Rows are points. The points of each table are mixes of a few directions, plus a little noise. How many directions does each table use, and how many do they share? Where both have some left over, give the other angles between the two spaces (their principal angles), to ten degrees, smallest first.
In the rows, zero is written as 128.

First, 4 rows:
[[183 144 130]
 [174 131 156]
 [ 68 121  98]
 [ 88 115 128]]
Second (5 x 3):
[[174 174  47]
 [103 102 173]
 [116 115 150]
 [133 132 121]
 [116 116 149]]
Directions: first 2, second 1, shared 1

First (10 x 8):
[[114 113 133 162 137 104 139 145]
 [131 113 108 140 121 131 125 132]
 [148  91 141 161 139 120 129  70]
 [150  82 105 190 117 140 117 106]
 [132 127 129 101 118 143 120 111]
 [155 187 123 111 136 152 118 145]
 [ 86 152 150 142 180  47 174 185]
 [ 87 110 195 113  87 155 113 111]
 [103 133 146 141 144  95 146 156]
 [173 170  50  18 101 191  98 118]]
Second:
[[187  79  94  68 171 188  42 144]
 [134 141 149 154 104 107 104 104]
 [109 132 122 126 127 126 183 144]
 [ 66 167 151 167 133  90 145 112]
 [147 131 137 143  80 113 177 126]
 [ 81 154 142 152 142 105 130 117]
 [172  93 101  86 139 168 116 150]]
Directions: first 5, second 3, shared 0; angles 40, 50, 80

First (11 x 11):
[[147 141 123 137 143 122 116 123 165 115 113]
 [140 135 123 136 139 124 123 124 154 119 119]
 [150 151 127 131 142 119 107 123 161 118 107]
 [118 159 157  83  99 123  93 139  58 159 121]
 [ 44   7 109 155  95 169 247 139  49 145 221]
 [118 131 138 112 114 129 123 133  94 142 132]
 [151 142 120 141 148 121 116 121 176 111 110]
 [126 107 115 148 137 133 150 124 151 117 137]
 [129 150 142 107 118 123 105 132 103 140 118]
 [144 158 136 116 131 118  98 127 135 129 107]
 [140 127 118 143 143 126 130 123 163 114 122]]
Second:
[[102 150 133 114  78 111 112 211  94  99 140]
 [107 145 133 118  87 114 118 193 101 106 138]
 [111 143 130 117  98 116 112 185 104 108 137]
 [135 126 117 122 154 132 102 117 133 129 127]
 [128 132 121 121 137 128 105 138 124 122 130]
 [145 111 133 145 149 139 162  66 154 152 118]
 [159 108 110 132 202 148 108  47 161 152 117]
 [121 119 161 155  73 125 221 111 136 144 123]
 [145 118 115 128 173 139 111  84 146 140 122]]
Directions: first 2, second 2, shared 0; angles 60, 60

First:
[[138 125 113 186 142 107  96 133  82 136  82 102 150 114 163 115 157 119]
 [101 108 125  45  96 153 203 108 161 115 146 140  98 184 120 130  94 113]
 [154 106 214 183 163 118  79 160  54 129  71  90 146 130 149 153 178 126]
 [ 97 168 106 103 109 123 140 137 176 117 141 165 119 118 112 146 126 178]
 [105 122 146  71 121 181 128 120 169 116 159 139 157 153 101 105  91 112]
 [179 140  99 146 153  65 105 117 133 151 147 124  94  88 121 127 166  78]
 [187 119 123 214 151  98 109 128  77 154 149 113 106  74 130 142 128 140]
 [ 65 136  98  75  90 178 164 121 171 107 130 151 155 163 127 107  84 158]]
Second, 8 rows:
[[105 158 163 121 172  93 178 113 127 160 102 117 149  98 111 100  96 130]
 [156  98  99 124  94 155  87 135 126  83 158 135 118 147 154 149 160 135]
 [ 85 173 172 136 179  90 188 118 131 197  82 118 143 101  88  98  80 116]
 [156 114 130  91 141 110 138 109 118  66 152 117 153 100 166 113 143 159]
 [146 102  95 141  84 165  79 145 131 107 149 141 105 162 138 157 155 121]
 [139 101  86 158  69 180  64 155 135 126 145 149  89 180 127 170 156 108]
 [146 132 158  73 179  77 180  93 114  72 139 104 177  68 163  87 124 169]
 [ 92 145 121 180 106 155 109 155 142 210  96 145  91 169  79 151 110  87]]
Directions: first 6, second 2, shared 0; angles 90, 90

First, 10 rows:
[[ 38  64 169 173  93  74 139 109 118 145 179  93 117 170  61  51 169 133
  166 194 132 120 249 147 138 168 163 174 124 148  98 153]
 [176 175  89  89 124 167 105 148  83 103  92 116 148 109 166 168 141 124
   96  87 160 101  58 113 152 135 111 147  85  99 117  86]
 [148 141 121 120 139 139 128 131 136 126 117 139 128 118 142 145 115 127
  121 113 123 133 102 124 122 116 120 112 135 126 138 126]
 [176 156 113 110 156 152 129 134 155 126 105 159 127 105 162 169  92 126
  113  96 111 145  67 120 111  95 109  86 149 125 155 127]
 [107 116 134 135 114 118 126 126 114 129 138 113 129 138 113 110 146 129
  134 142 137 119 155 131 137 144 137 149 117 128 115 127]
 [120 120 134 134 128 121 131 125 134 132 134 129 125 131 122 121 127 129
  133 135 124 131 140 130 125 127 131 126 134 132 129 135]
 [151 145 117 115 136 142 124 134 128 123 114 135 131 117 145 148 119 127
  118 111 129 128  97 122 127 119 119 118 126 122 134 120]
 [139 121 141 138 156 124 144 120 183 143 131 164 113 120 133 138  87 129
  137 127  91 162 120 130  96  94 122  76 176 145 160 156]
 [137 127 133 132 145 128 137 124 158 136 128 148 120 122 133 136 104 128
  131 125 108 146 120 129 110 108 124  99 154 137 146 142]
 [ 89 115 128 132  90 115 115 129  71 119 142  82 139 149 102  94 182 128
  131 150 165  92 174 132 162 174 144 193  80 116  87 108]]
Second:
[[121 116 114 130 107 146 138 100 123 127 117 127 133 121 118 102 128 111
  116  97 125 133 112 114 101 129 169 106 118 105 127 143]
 [116 136 116 115 116 136 128 119 122 130 138 123 120 114 121 131 126 128
  129 107 115 135 133 130 114 147 136 120 113 128 111 114]
 [166 125 175 157 184  85 115 187 149 125 117 139 140 173 157 155 132 148
  141 219 162 104 133 145 198  80  52 178 178 161 172 141]
 [130 132 134 126 135 125 121 139 127 121 124 130 129 130 134 134 128 141
  132 141 130 123 127 122 134 127 125 131 132 132 132 128]
 [124 113 114 135 112 136 145  98 132 144 131 124 128 124 113 108 129  95
  118  95 124 138 126 139 113 126 140 117 120 117 122 134]
 [124 111 119 135 109 145 136 102 122 120 104 131 141 126 122  96 131 116
  114 108 132 128 103 101 102 119 178 105 125  99 137 157]
 [ 84 191 109  59 109 148  90 150  95  99 163 118  95  74 131 181 119 200
  153 107  84 138 158 109  98 214 144 112  79 147  68  58]
 [156  99 143 166 151 103 149 128 155 157 128 131 137 162 127 117 131  85
  122 150 151 126 130 166 165  82  78 156 158 139 155 148]]
Directions: first 2, second 3, shared 0; angles 70, 80

First, 9 rows:
[[151  74 131  82 166 110 122  56  82 143 128 173 139 121 189 104 151 139
  128 131  48 148 147 140  54 168 102 175 145 102 125 115]
 [157 154 122 167 110 141 156 168 138 121 160  81 143 123 108 171 103  97
  109 127 147 124  99  95 184 111 147 114 100 130 114 136]
 [ 54 117 138 151  84  95  93 113 169  56  72 135  68 216 165 143 165 119
  166 111 152  94 167 196 134 172 130 139 129 108 170 150]
 [205 115 106 109 133 109 170  92 114 151 158  99 164 103 133 123 148 105
   86 138  61 119  88  64 155 139 126 169  99 121 103  93]
 [119 161 104 116 128 140 130 163 137 173  85 125 112  98  54  70 151 167
  132 146 196 158 133 125 142  96 103  85 122 175 105 138]
 [ 87 153 131 128 101 131 110 138 180 103 127 134 109 122  88  95 123 140
  127 121 147  75 118 133 134  89 147  97 150 158 168 102]
 [126 111 157 108 163 131 117 126  94 157 141 144 173 135 161 171  99 131
  139 122 111 136 124 111 130 146 150 170 139  89 116 119]
 [119 106 136 149 161 158 113 138  74 126 125 162 105 126 172 144 105 138
  158 130 149 210 184 198  43 144  90  95 145 119 115 196]
 [133 162 125 141 106 137 140 157 165 123 155  99 141 109  82 129 107 118
  107 125 141  87  91  90 177  87 157 108 123 149 138 102]]
Second (8 x 32):
[[131 115 146 108 150 145 117 118 112 133 170 158 152 103 140 129  97 135
  122 121  96 121 124 121  87 113 139 126 159 125 136 110]
 [138 119 137 127 144 131 128 107 120 124 149 137 140 105 154 126 104 122
  120 127  86 116 120 128 102 121 135 139 142 116 148 112]
 [115 133 127 102  97 165 113 194 123 125 169 150 123 171  56 159 147 148
  135 113 224 161 155 115 133 122 116  63 139 179  62 168]
 [155 106 146 137 171 122 135  63 113 120 163 141 155  67 206 116  73 107
  109 129   7  95 102 133  69 116 149 169 152  86 190  83]
 [104 161  93 154  80  96 140 169 161 134  28  73  79 191  77 122 206 132
  150 143 230 150 142 138 228 160 103 123  67 144  92 169]
 [110 118 157  84 172 137 103 109 109 167 139 173 167  93 136 108  95 158
  133 126  95 114 120 116  91 109 147 150 170 116 145  89]
 [135 145  96 168  79 113 150 155 150  99  95  79  84 174 106 143 175 107
  130 133 184 146 139 139 184 150 106 108  80 144 103 171]
 [135 128 124 143 132 114 137 110 132 124 113 114 124 120 150 121 127 116
  125 133 102 119 121 134 133 133 128 146 117 112 147 121]]
Directions: first 6, second 3, shared 2; angles 50

First:
[[149 144 114 143 152  98 135 128 162 136 132 134 128 120  98 137 137 107
  114 136 174 114 112 153 126 139 122 109 148 150 110 113]
 [152 116 141 137 149 161 130 117 188 104 149 126 145 116 128 141 109 164
  125  99 172 130 144 182 144 137 117 119 139 136 128 139]
 [141 174 128  94  65 110  74 188   7 102 134  77 131 182 118 182 115  95
  150 175 107 145 153 124 143  54  93 113  40  97 111  39]
 [110 130 112 167 122 125 165 107 158 157 124 136 127 139 141  84 132 136
  113 143 125 121 111  88 116 177 131 137 119 118 159 156]
 [147 142 114 143 187 109 147 116 165 139 132 138 127 114 106 135 135 115
  114 109 158 114 109 148 132 150 148 113 146 146 121 123]
 [ 67  62 157 137 100  96 155  84 160 157 109 141 133 137 195  72 156 146
  114  94  95  99 119 104  55  92  92 135 146 149 152 151]
 [107 135 126  97  27 131  86 173  41 127 105 127 108 133 118 120 134 104
  152 208  81 152 137  72 133 114 115 154 126 105 113 135]
 [148 148 112 140 185 105 144 119 153 137 133 132 127 121 105 141 135 110
  116 112 156 115 111 147 132 143 147 111 135 143 120 113]
 [134 102 150  93 165 217 117 121 119  93 135 141 124  90 142 142  99 175
  155  76  82 162 155 135 171 145 189 162 151 108 137 183]]
Second:
[[126 147 111  86 133  74  98 159  57 144  98 148  94  99  82 148 165  54
  137 163 102 124 103 104 123 105 158 130 175 150  79 111]
 [128 110 139 155 164 145 159  94 187 126 145 123 148 138 159 117 115 167
  115  78 146 118 133 152 120 138 122 120 111 129 156 136]
 [135 127 132 121 154  98 125 125 134 128 129 126 131 126 122 146 139 112
  122 107 145 113 123 156 114  97 120 110 136 149 112 100]
 [134 133 130 120 114 118 114 140 116 122 129 122 129 132 120 140 130 119
  130 138 137 128 132 139 127 110 114 121 125 132 116 111]
 [102 114 119 163 138 199 176  93 161 146 126 149 124 120 161  67 108 181
  128 119  81 148 125  62 148 223 180 172 124  89 188 217]
 [115 146 105  96 122 105 110 153  57 150  95 156  89  96  90 123 156  71
  141 174  78 137 103  69 135 145 178 151 174 130 100 148]
 [134 115 147 167  81 192 140 116 182 100 161  97 166 168 170 114  82 206
  126 122 160 142 166 154 142 144  77 127  65  94 173 137]
 [149 132 142 117 118  93 102 144 129 108 141 104 144 145 120 168 130 115
  125 122 175 114 140 189 115  62  76  93 113 150  99  65]]
Directions: first 6, second 3, shared 3

First (11 x 32):
[[114 168 161 133  95 130 172 112 136 111  94 115 123 104 143 149 133 120
  145 124 137 147 123 126  96 129 139 112 106 122 190 183]
 [133 104  79 125 165 119  72 142 125 134 159 145 136 147 127 114 124 149
   98 143 118 106 125 139 179 119 108 128 159 140  56  61]
 [ 86  53  99 125 149 110  99 150 135 154 165 163 180 125  81 135 117 138
  100 142 113 131 128 149 175 168 111 138 190 131  82  23]
 [110 195 161 129  81 125 172 101 138  98  88 120 129  90 166 160 142 127
  142 127 146 149 114 136 107 118 134  98 113 131 194 182]
 [128  58 129 111 126 124 102 136 113 173 175 165 175 125  89 119 133 119
  125 115 133 130 138 150 166 151 124 163 190 137  75  30]
 [184 138 154 127 130 152 142 125 109 136 121  99  81 154 131  98 130 106
  159 104 133 118 145  98  81 108 150 154  78 118 142 199]
 [ 99 150 159 134  97 127 175 118 141 115  98 121 134 101 129 154 128 119
  141 126 133 151 123 128  97 143 138 115 114 119 192 168]
 [104 145 174 125  81 128 178 110 133 126 106 130 148  91 129 155 136 112
  149 117 143 157 125 137 105 144 140 123 131 125 188 150]
 [187 122  72 121 180 132  49 139 108 135 166 131 100 175 148  83 130 148
  107 133 123  84 132 124 172  85 112 140 132 143  28  90]
 [183 115  63 121 186 129  41 142 110 136 170 135 105 176 147  83 129 152
  100 137 120  81 131 127 182  87 107 138 139 145  18  75]
 [ 81 160 156 157 122 133 206 133 160  91  65  85  94 119 118 157 105 120
  142 140 108 153 124  94  49 155 146 100  55  96 242 247]]
Second, 9 rows:
[[ 94 102 116 147 156 127 145 151 147 121 116 113 117 141  95 133 103 131
  118 143 102 133 131 108 104 157 130 124 104 108 153 151]
 [244 220 169  63  29 134  68  49  62 151 169 183 169  83 244 110 218 119
  161  75 221 114 119 199 215  25 122 144 213 198  38  46]
 [126 128 128 129 130 129 129 129 129 128 126 128 128 129 126 128 127 128
  128 129 126 128 128 127 127 129 129 128 126 128 129 128]
 [ 83  92 111 154 167 126 152 160 154 119 111 106 111 146  82 135  93 131
  115 149  91 134 130 100  93 169 130 121  94 100 164 161]
 [ 64  77 105 164 182 125 161 172 164 115 106  98 105 153  65 138  79 133
  111 157  76 135 132  89  80 184 131 119  81  89 177 173]
 [ 68  81 107 162 179 126 159 168 163 116 107 100 107 152  69 138  82 133
  111 156  80 135 132  92  84 181 131 120  85  92 174 170]
 [136 134 131 124 122 128 124 123 123 129 131 131 131 125 136 127 135 128
  129 124 135 127 128 132 134 122 127 130 134 132 123 123]
 [176 166 146 100  86 130 103  95 100 138 146 151 146 109 176 120 166 125
  141 106 167 122 125 158 164  85 125 135 164 158  91  94]
 [159 153 140 109 101 129 112 106 110 134 140 143 139 115 159 122 152 126
  136 113 153 124 125 147 152 100 126 133 151 146 104 106]]
Directions: first 4, second 1, shared 1

First, 11 rows:
[[120 105 171 150 142 149 152 149 125 126 114 192 135 143 134  88 138 122
  124  87 111 142  91 154 117 108 143 129 134  79 154 129]
 [151 109 126 164  64  92  82  79  59  69 143  43  81  97  19  79 126  57
  249 154 162 158  94 176 160 147 126 111 193 114  70 164]
 [123 141 100 105 131 130 132  97 164 122 125 116 132 124 139 174 126 147
   96 118 135 109 131 124 119 129 102 119 119 177 134 111]
 [111 102 183 143 162 158 163 130 134 125 104 189 140 134 129  89 136 123
  136  90 107 146  94 146 114 105 125 139 118  88 156 135]
 [122 137 125 112 152 136 137 132 148 148 124 130 141 126 155 148 126 150
  108 140 121 120 155  98 123 128 118 138  98 144 135 123]
 [119 107 155 139 135 141 141  84 133  99 110 132 122 114  92 109 134 111
  164 102 129 143  91 156 123 118 103 124 135 126 131 138]
 [133 107 136 170  99 155 126 176 160 145 132 207 130 154 189 116 167 167
   64  63 126 122 105 160 116 100 166  82 133  86 166  92]
 [149 145 109 133 116 106  89 187  93 175 158  79 124 122 152 120 124 139
  147 207 131 129 208  69 154 151 162 139 106 110  96 141]
 [122 172  65  62 122  86 140  68 125  78 129  82 128 137  81 200  79  93
   97 128 141  96  95 149 118 153  97 147 175 216 113 123]
 [124  99 152 163 125 166 132 130 173 140 118 177 130 125 166 117 168 167
  107  80 127 133 117 143 118 101 126  92 106 107 158 106]
 [134 184  85  69 160  87 115 176  94 179 151  61 146 131 154 167  81 132
  117 238 117 109 228  32 145 169 140 187  92 161  95 146]]
Second (9 x 32):
[[116 109 126 167  90 124 121 168 108 126 153 161  94 169 170 114 120 135
   97 112 111 129 139 155 150 136 165  94 148  88 128 114]
 [ 94 171 144 135 116 131 112 110 104  90 160 123 103 124 160 115 129 131
  163  99  95 103 182 121 125 132 138 117 113 140 102 162]
 [ 90 198 101 150 196 204 157 141 173 124  95 120 175  70 111  94 183 130
  163 128 159 115  89 106  45 110 150 169 118 155 139 205]
 [216  98 107  40 115  64 101 131 123 173 110  78 180 125  75 182 109 114
  101 175 175 123 114 101 162 115  84 141 139 142 128  74]
 [126  80 152 149 110 110 129 103 122 121 130 156  90 156 136 125 103 135
  117 121  99 152 131 159 162 150 116 105 130 118 134  90]
 [ 51  77 154 193 213 216 192 184 165 160  88 181 133 149 188  69 132 163
  123 149 104 150 146 106 127 118 125 125  78  68 158 167]
 [162 110 146  79 109 105 161  73 127 135 146  93 112 106  64 207 111  79
  116 129 154 165  68 128 113 108 102 179 135 129 133 101]
 [121 181 102 122 123 133  98 173 112 122 142 114 152 125 160 108 147 138
  138 125 135  83 169 103 120 117 156 115 129 131 108 165]
 [175 127 120 115  80  66  79  68 118 101 128 124 112 128  88 137 117 126
  133 114 122 131 112 174 147 165 116 105 164 181 120  73]]
Directions: first 5, second 6, shared 1; angles 30, 40, 70, 80

First, 10 rows:
[[165  93 105 159 125 118 124 135 130 142 149 148  70 159 120 100 130 134
  122 125 102 147 120 136 139 107 132 154 164 155  85 172]
 [120 115 123 130 119 125 149 128 127 128 128 119 147 124 144 119 132 138
  104 125 135 136 127 133 112 129 136 112 124 118 129 148]
 [ 97 148 150 161 131 176  97 136 116 125 137  95 156 116 127 108 115 104
  176 135 143 125 128 129 146 102  97 137  99 107 141  78]
 [130 123 123 106 117 116 134 113  97 122 120 145 126 110 139 128 110 139
  100 114 121 139 140 134 111 127 145 118 129 129 113 131]
 [127 149 164 115 133 116 107 179 190 104 137 123 162 196  91 124 171 131
  189 165 143  74 104  78 168 136 124 156 122 113 137 107]
 [141 154 132 104 158 127 124  95 140 134  98 147  84  98  91 205 124 111
  164 126 117  95 152 147 159 162 120 136 141 180 151  87]
 [119 127 136 138 134 125 144 153 178 128 131 105 158 157 123 129 165 131
  140 149 148 107 110 113 134 143 122 125 123 115 150 144]
 [117 120 123 119 118 130 143 108  95 124 117 129 139  95 144 130 109 136
  103 112 129 139 144 146 111 126 139 109 122 128 124 128]
 [146 141 105 112 130 112 110 119 107 143 139 150  94 126 152 119 109 118
   83 117 111 171 115 116  93 126 126 125 131 113 126 145]
 [116 111 120 134 116 135 148 112  99 129 123 120 142 100 150 119 114 137
   98 114 132 145 140 148 108 121 136 108 123 123 123 140]]
Second (9 x 32):
[[157 245 139   7 143  76  14 135  90 116 138 206  89 151 138 141  80  88
  102 126  96 164  93  29  84 143 119 150 103  64 150  56]
 [131 139 129 115 129 123 117 129 125 127 129 136 124 130 129 129 124 124
  126 128 125 132 125 118 124 130 127 130 126 121 130 121]
 [120  97 125 161 125 142 159 126 137 131 126 107 138 122 126 126 141 139
  135 129 136 119 137 155 139 123 130 123 135 145 122 147]
 [117  83 124 175 122 148 173 125 144 133 124  98 143 119 124 122 146 144
  138 129 140 114 142 166 144 122 131 120 137 152 119 156]
 [123 107 126 150 125 138 148 126 135 130 126 113 136 124 126 126 137 135
  133 128 134 122 135 146 136 125 129 123 133 140 124 141]
 [119  91 124 166 123 144 164 125 140 132 124 103 140 120 125 124 143 141
  136 128 139 117 140 159 141 123 131 121 135 148 121 150]
 [134 155 130 100 132 117 102 130 120 125 131 146 119 133 130 131 117 119
  122 128 121 136 120 106 118 131 126 133 122 114 133 112]
 [131 137 128 118 129 124 119 128 126 127 129 134 124 129 129 129 124 125
  126 128 125 131 124 121 125 129 127 130 126 124 130 122]
 [121  98 125 158 124 141 157 126 138 131 126 109 139 122 126 124 140 139
  134 129 135 119 136 153 139 124 130 123 135 145 123 147]]
Directions: first 6, second 1, shared 1
